Every row gives one point. The last column is the point's height on a tilted bowl or saddle (a function of degree 2), plus a little noise. Count its main directions that bend up, bend down and stay straight.

Points (15 x 4):
[[ 1.23  2.09  0.08  1.82]
 [-1.58 -0.76 -1.18  1.95]
 [ 1.41 -2.57 -0.67  2.07]
 [ 1.97 -0.39 -2.93  2.12]
 [-0.32  1.40  0.95  1.27]
 [-1.58 -1.76 -0.15  2.12]
 [ 1.47  1.05 -0.43  2.26]
 [ 1.58  0.18  0.72  2.05]
 [ 1.04  1.88 -4.20  1.82]
 [ 1.23 -2.12 -0.82  2.10]
 [ 1.23 -1.75  3.42  1.01]
 [ 2.79 -2.81 -3.30  1.28]
 [-2.43 -0.74  2.01  2.06]
 [ 1.27  0.38 -0.07  2.20]
 [-0.97  0.36 -4.52  0.36]]
Directions: 1 up, 1 down, 1 straight

Points (24 x 5):
[[-0.25  1.57  0.95 -2.12  0.99]
 [-0.90  0.19  0.77 -1.37  1.39]
 [-1.72 -0.46 -3.52  2.28 -0.67]
 [-0.25 -0.60 -1.37 -1.26  1.19]
 [ 1.85  0.24  1.35  0.15  0.89]
 [-2.12  0.90 -1.02  1.09  1.02]
 [ 2.29  2.96  2.61  1.22 -2.54]
 [ 2.74  0.61 -5.54  2.30 -5.13]
 [-1.06  1.20 -0.92 -0.97  1.50]
 [-2.34  3.67 -1.23 -2.85 -2.49]
 [-0.61  3.13 -1.56 -1.25 -0.02]
 [-1.79 -2.97  0.45 -1.21 -1.56]
 [-2.35 -1.02  0.21  1.00  0.56]
 [-1.14  0.10  0.37  0.07  1.75]
 [-0.64  2.01  1.13  2.49 -0.45]
 [ 0.17 -1.90  0.69  1.62  0.30]
 [ 0.68  2.61  2.15 -1.17 -0.08]
 [ 1.12 -4.01  1.28  0.65 -3.03]
 [-1.18 -0.77 -2.07 -2.17 -0.25]
 [ 4.19  3.45  0.10  1.02 -3.85]
 [ 2.97  2.01 -0.99 -0.23 -0.31]
 [-0.79  1.88  1.35 -0.09  1.00]
 [-1.68 -0.57  1.02  2.52  0.05]
 [ 2.29  1.39 -0.21  3.22 -1.51]]
Directions: 0 up, 4 down, 0 straight
